Every row gives one point. Two turns around zero, p and q, are shown by what they do to some points. Write where each new point lands after one turn and then the other. Backwards means that the second turn is done in reverse. Each puzzle has new turns, and all numbers are rounded.

Turn p:
14	29	44 => -45	31	5
-6	-18	33 => -13	2	36
49	13	-1 => 8	47	-16
-43	-6	23 => -26	-34	24
23	2	-23 => 22	15	-19
-37	-20	-76 => 54	-61	-30
Turn q:
-37	-24	-4 => -20	-31	-24
4	23	-11 => 0	25	-5
48	47	41 => 5	46	64
-15	-46	-27 => 16	-39	-36
Where do these land?
q, then p: 29	-16	-38 => 27	37	-21
p, then q backwards: -8	-42	-41 => 40	-42	-11
p, then q: 41	28	10 => -18	44	-18
q, then p backwards: -4	40	24 => 16	5	44
q, then p: -13	15	62 => -43	-26	41
q, then p: -44	-25	-18 => 41	-35	-1

Turn p:
-18	-23	-4	16	-19	38 => -51	-5	-11	-8	-2	11
33	11	19	0	-21	-27 => 35	-13	-19	-9	-26	-15
-14	-25	-13	-38	38	36 => -14	10	-1	20	49	46
28	20	1	18	-5	-11 => 17	-16	3	12	-28	-15
-36	4	7	14	33	50 => -42	-19	40	-2	25	28
-4	23	-10	-1	-23	-11 => 6	19	7	-8	-27	-5
18	22	2	7	-18	-30 => 27	2	-1	-4	-29	-22
-1	-2	18	-19	0	-42 => 37	10	-8	-20	13	-17
-6	-30	-21	4	14	-3 => -16	11	-10	19	25	-12
Turn q:
-5	-76	-4	17	-4	24 => -3	-46	-19	61	-10	-20
17	20	-3	-25	-11	9 => -4	-7	28	-24	-7	7
-16	-10	-17	-5	-17	12 => -15	-25	-13	-3	-4	6
-9	11	9	-13	-14	-65 => 31	5	-11	-33	52	-4
11	20	-7	18	29	-15 => 22	34	-5	0	-9	14
5	22	10	4	-19	14 => -15	6	8	-21	-12	-16
-4	13	12	4	36	21 => -17	32	12	20	-9	13
Where do these land?
p, then q: -20	10	-42	-24	-3	22 => -40	31	-5	-20	-18	-4
q, then p backwards: 26	3	-9	24	-11	-21 => 15	11	12	-8	-15	-33
q, then p: 45	5	-27	2	-20	-35 => 34	-9	-50	17	-11	17
q, then p backwards: -20	6	41	20	0	19 => -21	-23	-35	23	-8	-9
p, then q: 9	-14	-16	-2	-23	-45 => 36	5	-7	-39	-2	14
q, then p: -18	-7	25	15	35	11 => -12	-7	42	1	-16	-19
q, then p: -13	17	25	-17	18	18 => -4	-7	35	-25	7	7
p, then q: -9	-21	5	-17	4	31 => -27	0	-4	19	-11	24

Turn p:
-11	-4	6	-42	22	8	-32	53	17 => -29	6	-1	10	-2	11	-5	72	17
-11	5	-1	-9	0	-43	-44	6	-40 => -33	-21	2	-8	0	1	-4	20	-60
-14	-24	-23	8	-64	-7	11	-50	8 => 1	-35	15	-3	14	44	17	-65	4
15	33	35	27	35	20	-33	13	15 => -21	20	-27	35	-8	-54	-19	13	7
0	-12	15	-7	17	10	12	-40	-6 => 18	-14	-11	-17	33	-19	1	-12	9
5	-47	-4	21	-25	-12	25	-5	-8 => 28	-13	44	6	6	9	24	-22	-6
-9	30	2	6	41	-7	23	11	36 => 30	5	-42	8	-31	-12	-7	21	17
-6	25	23	4	20	7	1	29	14 => -6	19	-22	12	-21	-21	8	25	11
-12	-39	-67	9	-39	10	10	-26	-33 => 20	6	34	-6	35	65	-5	-43	-27
1	51	42	-8	23	25	22	31	4 => -10	43	-35	-14	-25	-40	17	23	25
42	-17	-30	-9	-30	-12	7	-23	-6 => 4	-16	41	-24	-3	16	-28	-33	2
Turn q:
-14	12	-19	-3	-74	4	6	4	28 => -35	-31	3	-45	-28	2	-25	14	35
9	24	-7	20	30	-29	-19	-8	-3 => 26	10	-8	-7	45	-10	-6	-15	-2
-27	-29	-16	7	-15	6	21	28	-61 => 5	13	-53	27	-40	-12	14	31	22
-24	-25	8	0	29	-1	-12	27	32 => 43	-22	27	2	-13	-3	26	-1	-5
12	-18	1	-47	8	-13	1	-15	36 => -11	-35	12	-9	-7	11	9	-27	-42
58	-28	-17	-8	-7	-19	-11	-12	10 => -6	13	-7	-31	-10	-15	-21	-15	-55
-22	-26	39	-38	32	-18	3	17	-21 => 15	-30	-5	61	-9	-13	22	-9	-21
15	50	76	18	0	53	12	-20	7 => -43	35	74	44	27	11	-17	0	27
6	-7	-21	27	2	-10	25	-17	-31 => 2	36	-39	-2	-6	2	-2	-16	11
-29	-13	-16	21	-27	32	-23	-4	-7 => 14	3	-3	-9	-22	29	-19	39	23
16	61	-28	3	23	-5	-2	2	10 => -11	8	0	-31	61	-5	21	-1	9
Where do these land?
q, then p backwards: 48	-12	-23	36	-4	0	-10	-33	6 => 21	33	-38	-6	8	17	14	-3	-45
q, then p: -21	33	-30	-6	24	42	-14	-34	-1 => 16	54	-20	5	21	-6	-7	26	37
q, then p backwards: -40	3	9	-16	36	5	31	26	18 => -25	-33	32	16	-32	-7	25	2	23
q, then p: 5	-32	-5	-21	22	-22	12	-25	-18 => 12	16	6	-10	21	13	-16	-39	-25
p, then q: 35	-35	2	-9	-38	-39	-25	-34	-10 => 23	-13	5	59	-35	22	-26	-14	-25
q, then p: -43	-31	-6	-10	-22	-23	38	13	-34 => 18	-13	24	24	-18	54	-5	-42	6
p, then q: -28	53	-21	-16	-42	-5	33	45	19 => -66	-12	8	-32	-22	27	5	32	42
p, then q backwards: -13	-11	9	24	-22	-17	-9	-35	7 => -12	0	14	-32	18	-31	14	-9	12
p, then q: 35	-8	-19	18	-21	43	-20	30	-9 => 8	-3	38	22	41	5	-23	2	37
p, then q: 3	-1	-1	-26	35	-6	-30	48	20 => 24	-16	15	-12	-11	-44	10	41	21
q, then p: -6	37	44	13	24	-23	-1	13	-3 => 30	-30	-15	24	-12	-43	-10	2	-9
q, then p backwards: 24	3	41	12	8	44	-7	-14	4 => 22	-23	-23	15	-14	20	-20	40	-18

Turn p:
-9	24	37	18	-2	14	-10	-16	-18	4	20 => -50	2	1	-2	-13	7	-25	10	-5	3	-15
-10	43	-8	14	-29	15	-3	-20	1	-37	-8 => -24	-19	-11	18	8	-34	-40	-21	-1	-21	5
33	-6	-9	23	-10	-27	-5	-3	14	20	23 => 2	-16	29	16	-10	34	9	-17	-12	13	21
-6	19	24	-71	12	-1	-20	-12	-16	17	-61 => 11	9	-13	-14	16	-42	16	-13	19	35	-79
27	-12	-17	17	21	17	-11	76	-16	2	16 => 47	-8	-15	2	-17	29	-6	47	-52	-1	7
-23	40	3	9	12	-18	38	-8	-13	-8	-21 => -31	-16	-12	33	14	-35	18	22	16	-5	-2
5	13	17	11	11	22	3	-17	44	-13	26 => -18	33	41	8	3	-6	-24	-1	-11	-17	13
-5	-30	-11	8	10	-16	-3	-4	-10	-18	-5 => 10	-7	-11	-13	26	17	4	5	15	0	17
4	-26	-6	21	-4	2	19	-9	-4	18	-10 => 3	-3	-2	5	-6	27	19	-2	19	-22	2
-17	-26	7	4	10	-5	-6	35	40	20	8 => 31	38	10	7	-22	13	0	19	11	17	20
31	-22	-15	-39	-48	-19	6	-6	-16	-15	5 => 22	-47	12	-43	-8	-12	13	-35	2	2	6
-31	-16	-21	-14	17	16	-9	-16	-5	11	7 => -6	36	-29	-17	9	3	15	-13	-1	-3	5
Turn q:
-21	-7	-11	-16	-21	-11	-33	5	-14	0	-23 => -31	-7	0	-15	-17	8	-4	26	15	27	2
43	30	-32	-11	26	-6	-15	-2	-6	-11	14 => 12	-6	-23	0	-18	7	0	26	-28	-37	-35
-21	-3	33	33	-46	23	-10	-7	38	24	-15 => 2	29	9	31	9	-8	13	-26	48	49	-5
18	2	-45	5	54	-23	-1	10	24	-40	12 => 44	-18	-4	-20	-18	-18	-9	37	2	-59	-5
-10	-13	20	-26	8	-2	-20	1	-6	17	24 => -25	23	-18	2	-15	5	-12	-7	-7	-5	27
-32	18	29	13	-18	21	16	30	1	22	-15 => -4	22	34	12	25	34	-9	-20	20	23	3
23	-5	-52	14	31	15	1	10	-12	-34	7 => 40	-38	-24	-30	-5	13	2	15	-3	-31	-14
-9	12	14	-23	-23	-12	5	-16	6	-21	2 => -24	9	-2	7	28	-20	6	21	-3	4	2
9	-21	37	28	-43	0	30	29	6	27	-4 => 21	16	31	27	11	13	30	-25	-7	45	27
5	-11	16	-24	6	20	-4	-13	4	-12	-19 => -25	6	-5	-18	5	-6	25	-11	10	-13	-2
35	7	-19	24	58	-29	13	-11	-17	-9	-5 => 23	-44	16	5	-28	-12	-6	-3	-27	-50	-16
-24	-7	-17	-38	-15	2	8	-21	-3	30	-1 => -25	19	-6	-32	4	-16	-24	-8	-16	28	-4
-15	-4	27	22	-15	3	11	-14	-21	8	22 => -7	-12	-7	30	19	1	-11	-26	-4	17	20
Where do these land?
p, then q: -20	1	-4	7	-3	-3	-13	54	16	18	17 => 21	10	-16	24	-6	31	1	11	-25	34	-13
q, then p backwards: -8	9	-5	-4	-29	34	13	-47	-40	-19	14 => -4	24	-22	-3	12	-18	-29	-29	-52	-20	-18
p, then q: 7	9	-9	-3	27	11	-36	7	41	6	-6 => -10	-11	2	36	-17	20	-3	-12	-7	-15	-39
p, then q: 26	-36	-24	-30	-21	14	6	-27	-9	-31	-29 => -17	-7	-11	-29	-5	-46	36	5	-12	-43	-1
q, then p: -28	-6	20	6	-6	-4	6	29	-27	20	-1 => -28	32	1	-16	-22	18	-16	-1	-12	-3	-9
p, then q backwards: -39	-2	-4	40	-21	5	39	-27	-54	-36	-5 => -27	-11	12	-19	30	12	-41	-29	-29	-64	11
q, then p: 2	4	29	17	11	-21	-27	21	2	-13	8 => -3	-3	9	8	-18	8	-33	14	-2	-19	30
q, then p: 13	20	8	-17	-16	-29	-20	-12	29	1	7 => 1	-25	-16	38	-13	-10	-6	19	4	17	12
p, then q: -3	11	23	-24	18	0	3	13	32	6	-18 => -2	12	39	31	-12	5	8	7	-7	-3	-14
q, then p: -2	-28	6	28	-27	30	57	-32	-33	-23	23 => -15	20	8	-19	46	50	61	-3	-10	-9	6
p, then q: 8	-9	-14	10	-1	-7	-10	-21	20	27	-17 => 8	-4	-4	13	12	-17	6	-29	11	-5	-27
p, then q: 31	21	-33	-21	15	-15	0	4	31	-1	-10 => 1	-31	13	32	-13	-9	8	-28	-31	-18	0
q, then p: -21	-8	8	-9	35	-19	-6	17	-9	20	30 => -19	-6	-8	-23	-5	2	-41	-16	-25	13	13
q, then p backwards: 35	15	-1	0	17	2	-12	20	3	25	-13 => 21	-7	6	2	-2	27	3	8	6	42	3

Turn p:
-26	20	-31	29	59	5	-17	-25	22	1	14	-3	16	21 => -17	14	19	5	8	-11	48	-31	-26	-20	28	-30	-19	35
3	-46	36	-16	-25	0	9	24	48	32	-5	38	-13	4 => 30	-19	-32	-14	3	-4	-38	0	54	-9	23	24	32	31
34	2	-14	-22	-16	12	-11	8	46	13	-10	-13	-44	-20 => -5	22	19	-1	40	-7	-50	-9	33	-7	-1	-13	28	-8
-28	16	-18	-12	-40	9	-10	-2	27	-23	-39	-49	33	34 => -14	-18	10	31	-7	12	18	0	58	23	-19	-57	-32	-8
-17	10	-36	-8	-20	35	8	-14	2	9	-41	6	10	0 => 5	4	10	43	-7	20	6	12	24	-39	-10	-24	-2	-9
-2	4	-35	-13	-18	-40	21	40	-2	-26	-3	56	-30	-21 => -8	-31	28	-31	19	11	9	52	4	-19	-19	22	57	2
-21	-4	36	5	-22	19	-34	-22	10	21	-3	8	6	-10 => 15	32	-34	14	5	24	3	-15	26	7	1	17	-15	17
-26	30	19	-31	0	-11	21	-14	-24	0	-4	11	27	-18 => 46	-4	21	18	-13	17	28	11	-9	18	-12	21	-7	-8
10	35	-25	-21	-15	5	5	-27	-1	48	1	3	1	39 => 6	22	32	6	-26	17	10	-16	26	-18	42	-8	1	-38
47	-19	45	-7	37	-13	-17	-14	-55	7	-25	27	-10	-6 => 18	-5	-18	-31	-11	-7	-17	-42	-32	-28	-31	61	-16	-27
4	-21	-8	37	4	-44	1	2	-8	-2	12	15	-13	-28 => -21	-9	-26	-14	15	-4	17	-2	-29	5	-5	17	46	2
10	-4	-23	11	7	-8	-14	23	-8	-41	44	-12	33	1 => -24	-11	4	-34	-10	16	1	15	-40	27	-6	-36	-8	19
-51	20	44	-13	2	6	-2	48	-41	13	28	-13	-21	-20 => 36	41	-15	-19	-1	-36	19	59	-3	32	-10	27	-20	-1
-15	-22	0	33	1	-12	38	-45	2	-4	-13	-10	-10	11 => -22	-33	-20	48	9	-12	18	-14	-9	-2	24	14	4	-11
34	-22	29	-16	40	38	-6	10	-21	-48	76	-13	-6	45 => -18	-12	7	-51	-5	-11	-52	11	-51	18	39	6	-77	17
10	56	-12	18	-16	29	17	8	21	-4	-18	0	0	7 => -27	23	46	33	-25	-3	-6	8	23	-4	-9	-5	5	12
35	-57	-8	27	23	-29	-9	0	-19	3	-15	-50	20	-40 => -4	-17	-54	-4	9	-23	-15	-40	-49	11	-36	-34	24	-24
Turn q:
-45	-17	28	39	-30	-27	-5	13	39	-44	13	5	16	18 => -6	17	45	4	-34	-26	14	16	7	-62	25	16	34	-9
10	14	17	-41	32	17	-12	-30	-18	1	26	25	20	36 => -27	30	-40	18	22	-44	-24	7	-4	21	-15	3	-17	-23
22	2	28	-19	-13	-13	2	-4	48	27	-35	-18	29	-4 => -11	18	1	-25	-6	-7	21	2	35	-7	-46	-19	12	44
-15	-13	6	15	4	51	4	5	-13	-23	8	6	-3	23 => 4	28	-7	20	-3	5	-11	-13	-21	-21	24	-24	-9	-31
-51	-13	-32	-9	-9	-22	-16	-32	-13	-37	37	6	-37	36 => -25	-35	-6	31	-40	-20	4	30	-29	-16	25	35	-22	-47
-2	-16	9	9	-2	-28	36	-9	-28	-14	35	-24	-34	17 => -36	-1	8	-16	7	32	7	35	-13	1	33	27	-9	-28
36	-16	-28	17	-12	-25	-21	38	42	-22	4	-28	-40	-21 => 53	-28	-4	-42	-30	19	10	34	19	-18	31	7	-10	29
16	51	28	-9	-35	48	41	-2	32	10	44	-4	-4	-12 => 9	34	-23	-50	-9	8	18	-14	19	21	-17	-23	42	-62
9	8	-3	7	43	12	-23	-15	-3	26	-10	-8	27	-27 => 8	-4	13	-5	15	-9	-47	-22	9	17	-29	-11	-19	18
17	18	-22	10	43	26	11	-11	-19	31	-30	8	-40	-11 => 19	-6	-21	17	13	50	-20	-34	9	27	-17	11	-36	-1
3	-32	-37	-36	44	10	-26	25	43	39	-13	45	25	-37 => 59	-4	-25	15	-5	-15	-40	6	-33	4	-64	3	13	55
-19	9	7	29	7	-9	-16	29	-19	4	-19	34	41	26 => 4	26	28	51	9	-25	-7	-19	5	5	21	4	21	24
-9	0	8	-30	0	-22	-7	41	-20	23	-30	-31	-18	-34 => 24	-31	28	6	36	22	31	29	5	16	-23	-18	-10	20
-20	25	-17	-12	6	15	34	-22	-20	-29	-29	24	42	-7 => -33	-22	-21	36	23	-3	-19	-37	4	-13	-7	-16	40	-10
19	-19	-29	38	-43	-15	-1	-22	-35	-2	14	-33	-13	32 => -40	-14	11	-19	-34	13	17	-7	-17	20	63	0	-25	7
28	-1	39	-7	-35	-18	-1	-5	-15	12	-17	-5	-12	-34 => -3	-6	12	-41	36	0	47	-14	4	3	-8	5	-7	14
Where do these land?
p, then q: -13	19	-8	-49	-5	-7	-24	-2	-24	-45	28	-24	26	-3 => 24	17	-4	-9	34	48	22	6	-6	21	-28	-26	-38	-7
q, then p: -31	34	8	-17	-3	-23	-3	-43	16	-42	-18	-21	23	7 => 0	-40	-28	16	42	-2	26	2	20	23	-15	-16	16	39
p, then q backwards: 4	-18	37	-40	-2	-38	-33	-3	-24	-32	-28	7	-30	-13 => 15	24	26	-23	27	-13	3	-30	-2	12	9	14	-41	-58
p, then q: 45	12	16	-11	19	32	-16	23	18	9	1	12	-30	-14 => 6	-4	-8	18	11	-58	10	2	39	-2	-5	12	-24	-5
p, then q: 32	-1	-2	29	9	9	-16	7	-36	-19	2	32	-32	-30 => 8	-23	-5	62	34	-26	4	-20	-3	-9	6	-3	6	-9
q, then p: -23	-3	31	-41	-43	-22	-51	-22	-48	-27	-14	15	4	13 => -2	-53	-13	2	22	-50	42	12	-37	18	14	34	35	-10
q, then p: 9	-6	20	61	37	12	26	45	-14	43	28	-12	-27	10 => 14	83	29	-7	-28	4	-37	-5	3	-2	5	32	-24	19
q, then p: -24	-4	-11	-34	14	-23	-4	-27	-9	20	-9	42	-31	-26 => -3	-26	-24	6	-5	-1	9	-4	-9	-65	-20	28	20	-3
p, then q: 15	19	-40	30	-19	-17	29	8	29	42	10	-26	9	33 => -31	-4	53	-41	-27	-22	-2	17	-1	5	-10	-17	39	-17
p, then q backwards: 2	6	-17	25	-14	24	33	-16	38	-10	23	-10	6	19 => -10	-3	-29	19	2	-13	2	10	-31	-10	-14	-21	31	37
p, then q: -23	-60	-6	-14	-8	-24	-25	-16	7	9	-8	4	-37	-35 => 13	-21	-34	14	4	9	-77	8	-2	-1	-5	-5	0	24
p, then q backwards: 35	-27	-24	35	28	2	54	13	11	33	-2	-5	26	16 => -24	-12	-53	14	-35	16	-15	-8	13	-38	8	13	49	6
q, then p: -12	3	41	-27	-34	-21	-18	-29	-19	-2	5	-1	29	-36 => 47	-50	-4	1	16	-27	33	-15	-9	11	-12	19	0	-10
p, then q: -8	-8	-27	41	22	0	8	19	57	26	10	17	36	29 => -66	15	4	-9	-45	-17	3	38	1	-2	26	-19	15	-15
q, then p: -39	28	-12	-20	-43	1	43	18	26	-31	-9	-8	42	16 => 5	-28	-22	38	-32	8	16	7	-7	50	-19	-54	8	28
p, then q backwards: 14	7	-4	19	21	44	-23	21	-25	13	-30	-14	-14	-22 => -14	-27	34	-16	23	31	-12	-21	33	1	0	17	19	18
p, then q backwards: 17	-1	0	12	20	53	21	3	-3	14	9	-7	-1	35 => -8	-28	-13	27	12	10	-35	-14	4	-26	7	-9	13	36

Turn p:
-3	-10	-12	23	-8	-21	3	20	-18	-7	10	7	11	-3 => -15	18	-17	-18	-12	-13	-3	-6	-15	14	-3	1	13	-15
10	-18	-8	-16	18	9	-2	-15	1	15	14	-8	-9	15 => -1	-4	-10	2	10	1	0	7	17	-18	-19	21	-18	12
16	-8	12	-11	-7	16	-14	9	15	9	-17	-17	10	-8 => 9	-6	17	5	-8	8	11	3	15	-23	-5	-14	-6	-22
-5	-13	-16	16	-19	18	-10	-2	-9	-4	-7	5	-14	-11 => 3	-14	-13	12	-19	4	8	4	-14	8	-21	-4	16	-4
15	12	-2	10	-8	7	-2	7	-11	13	11	5	14	3 => -17	-1	-1	6	-20	-11	-2	-8	-3	-11	11	9	-1	-7
8	-4	14	16	11	-1	14	6	-21	1	1	-14	-8	-15 => -10	18	12	2	-16	5	-4	-6	16	21	-12	8	2	-2
1	22	-6	-19	9	-16	3	-6	-1	-5	-5	7	-7	-15 => 18	-2	-1	-4	1	6	-26	3	2	9	18	-4	-7	9
4	4	-17	-6	19	8	-1	5	13	4	-11	21	19	8 => 9	-10	9	1	15	-19	-14	11	-14	-14	6	14	-4	-15
9	-2	-3	-13	-13	-11	9	-6	7	2	-2	7	-17	21 => 2	4	-10	-6	8	22	2	7	-6	-17	8	9	7	15
-23	-15	18	16	-8	-6	-13	15	-13	11	12	21	-10	18 => -10	31	-7	6	-5	-19	20	1	-24	-4	-12	-8	6	20
-11	24	-20	-5	-15	8	-12	-20	10	-7	-16	-17	-8	-3 => 4	-34	-8	15	9	22	-9	-9	-7	3	4	-20	-2	0
-21	7	-15	-13	-16	-6	16	10	-7	5	12	5	-2	-10 => -12	-5	-14	-9	-4	-9	-17	13	2	4	7	-17	18	14
-8	13	18	-7	9	17	-10	11	1	-17	17	-2	-14	-20 => 19	5	0	22	-3	-16	4	-8	25	14	7	-12	7	7
1	12	5	-4	1	-16	0	-17	-10	-11	1	8	18	11 => 1	-5	5	-19	4	-3	-2	-20	-12	2	16	7	-9	10
1	-14	17	-9	9	-2	9	-2	13	-17	-22	-6	5	21 => 12	6	23	-14	28	12	12	-6	1	-9	-6	5	6	-3
-3	-15	16	5	22	-9	26	-21	15	-11	-1	-5	-5	-14 => 6	2	17	-14	17	9	12	16	16	31	-2	13	-8	5
9	3	0	18	-3	7	-16	5	15	20	4	-17	18	4 => -21	-3	0	13	-3	-3	12	-2	1	-12	2	-6	-19	-26
Turn q:
2	-18	11	-18	-7	19	0	16	-5	-6	10	-7	-4	16 => -21	-19	-10	-12	1	-9	12	5	7	19	3	-11	-7	6
-3	14	6	6	27	-12	0	-3	14	-12	-5	20	7	18 => 15	15	23	-3	11	-3	-8	-25	5	11	9	-6	14	2
-22	2	-13	9	16	-15	2	2	9	0	8	-13	-1	-1 => 14	-7	19	2	3	2	-6	2	-20	-12	14	-6	-1	9
-19	12	6	7	27	-3	-17	-5	3	-3	6	0	15	7 => 26	-6	8	2	23	4	-2	-16	-11	8	11	1	6	5
-6	25	-17	-2	24	-9	-8	12	2	-13	1	-6	3	6 => 22	-5	10	-12	-9	7	-17	-16	-19	10	7	-4	7	9
-20	-7	1	-8	-20	24	18	-11	1	-3	-4	-7	-1	16 => -10	15	-5	-3	8	1	21	20	-5	12	-2	-19	-20	8
15	-9	7	12	-31	3	8	8	-17	-10	2	-5	11	-13 => -23	2	-21	-14	-5	13	8	-2	11	-20	-5	14	-12	0
-11	-2	-1	-10	18	-28	-10	-5	-6	-5	-17	-5	4	-1 => 24	-6	19	4	-13	-4	17	-13	-6	-2	4	10	5	-1
19	-16	1	10	-7	16	14	13	7	15	-10	2	4	-27 => -19	2	-20	15	-8	-11	-15	-3	10	-19	0	0	-20	-16
-1	6	3	-3	17	-20	0	-18	15	-11	14	-9	-6	1 => 13	-5	30	6	4	6	-8	4	7	2	3	8	4	18
-7	15	-3	7	23	-20	0	-4	0	-7	-10	-9	-19	15 => 18	6	20	4	-14	9	0	-2	-6	7	23	-3	19	9
27	1	-3	-12	-12	7	1	-8	-12	14	-3	-11	16	3 => 6	-8	-15	-5	-9	14	2	8	22	2	-17	-3	-10	-16
16	-15	-10	-9	-38	12	-9	0	10	3	-5	15	-2	-7 => -28	8	-6	-8	-3	-10	-1	15	1	3	-25	13	-9	-24
15	-7	3	11	-12	24	-11	-4	-10	3	-5	3	-10	-21 => -11	6	-31	8	-1	-5	-7	11	5	0	2	21	-4	-8
16	-19	-10	11	-17	6	1	-1	-13	19	8	20	-4	0 => -12	3	-17	-10	5	-13	-2	18	12	-18	-7	-1	12	-20
2	-2	3	-11	-15	14	16	2	-12	7	8	19	-6	-23 => -14	7	-24	8	-2	-16	-1	5	4	-11	-24	-2	0	11
-23	22	16	0	7	-18	-4	5	14	10	2	-8	-8	11 => 1	-6	21	20	7	18	6	-9	-18	7	5	-12	17	7
Where do these land?
q, then p: -13	6	-4	-10	-7	5	-6	-9	-2	-6	14	16	-7	-7 => 0	11	12	-6	5	-2	-18	-7	-17	-9	-2	3	-3	-2
q, then p: 5	12	-9	-12	1	5	-18	-1	13	1	-11	-10	18	-9 => 12	-2	4	12	-26	11	0	11	-7	-1	-13	5	-6	4
q, then p: -5	11	1	-6	12	7	5	-3	-30	-5	8	-3	-5	-13 => -8	-7	-14	-8	7	7	-6	-7	-12	-20	-1	20	7	-10
p, then q: 4	-12	-28	-4	4	-6	7	-9	2	-5	11	6	7	7 => 10	-3	5	-11	-9	-29	-1	-3	-8	0	-10	1	4	-7
q, then p: 5	-6	7	-4	-11	11	17	-3	3	5	8	3	-1	-10 => 0	4	-4	9	19	7	-3	1	-10	6	-4	-10	6	-6
p, then q: -15	4	1	-13	5	11	2	-7	-10	8	5	-9	-2	11 => 5	4	17	-3	5	0	11	1	-1	11	18	0	1	-5
p, then q: 11	1	6	44	-21	9	-6	14	8	10	19	9	-5	6 => -2	23	-13	-7	8	11	0	1	-20	-41	-8	-13	-2	17
p, then q backwards: 0	-9	5	25	-4	-17	-1	66	5	2	7	-4	-4	6 => 2	6	-6	26	-21	10	12	-3	2	20	-34	45	-18	14
p, then q: 10	11	-2	-19	11	-2	1	-3	-6	9	-11	2	-14	3 => -8	1	-4	-9	7	1	-7	-1	3	22	9	13	10	-7
q, then p: -6	7	4	14	9	-4	12	0	12	5	18	7	-2	-5 => 4	5	1	6	14	-8	8	-23	-1	4	-4	2	-10	-6
p, then q backwards: 2	-9	7	-10	11	7	8	-13	-3	-32	0	-3	-6	13 => -1	8	16	-3	11	-12	-16	-14	-11	-14	12	10	17	4
q, then p: 1	11	0	9	-21	-16	7	-6	6	8	4	-10	-7	-4 => 2	-5	15	13	0	-11	8	-11	-2	3	-3	-7	22	-5
q, then p: 3	4	11	-15	-1	-13	-7	-8	-6	8	-1	4	18	-1 => 6	-9	19	-5	0	12	5	12	-3	4	-3	13	-1	-9
p, then q backwards: 0	-33	4	4	8	0	-11	-14	7	-8	5	-5	-6	-6 => -3	-3	0	-22	-13	6	-5	-20	-15	-1	-4	0	19	3
q, then p: -2	1	-4	-2	5	4	-11	-3	2	1	-76	-4	16	9 => -15	-18	-5	13	-49	25	-9	21	14	26	30	6	-1	15
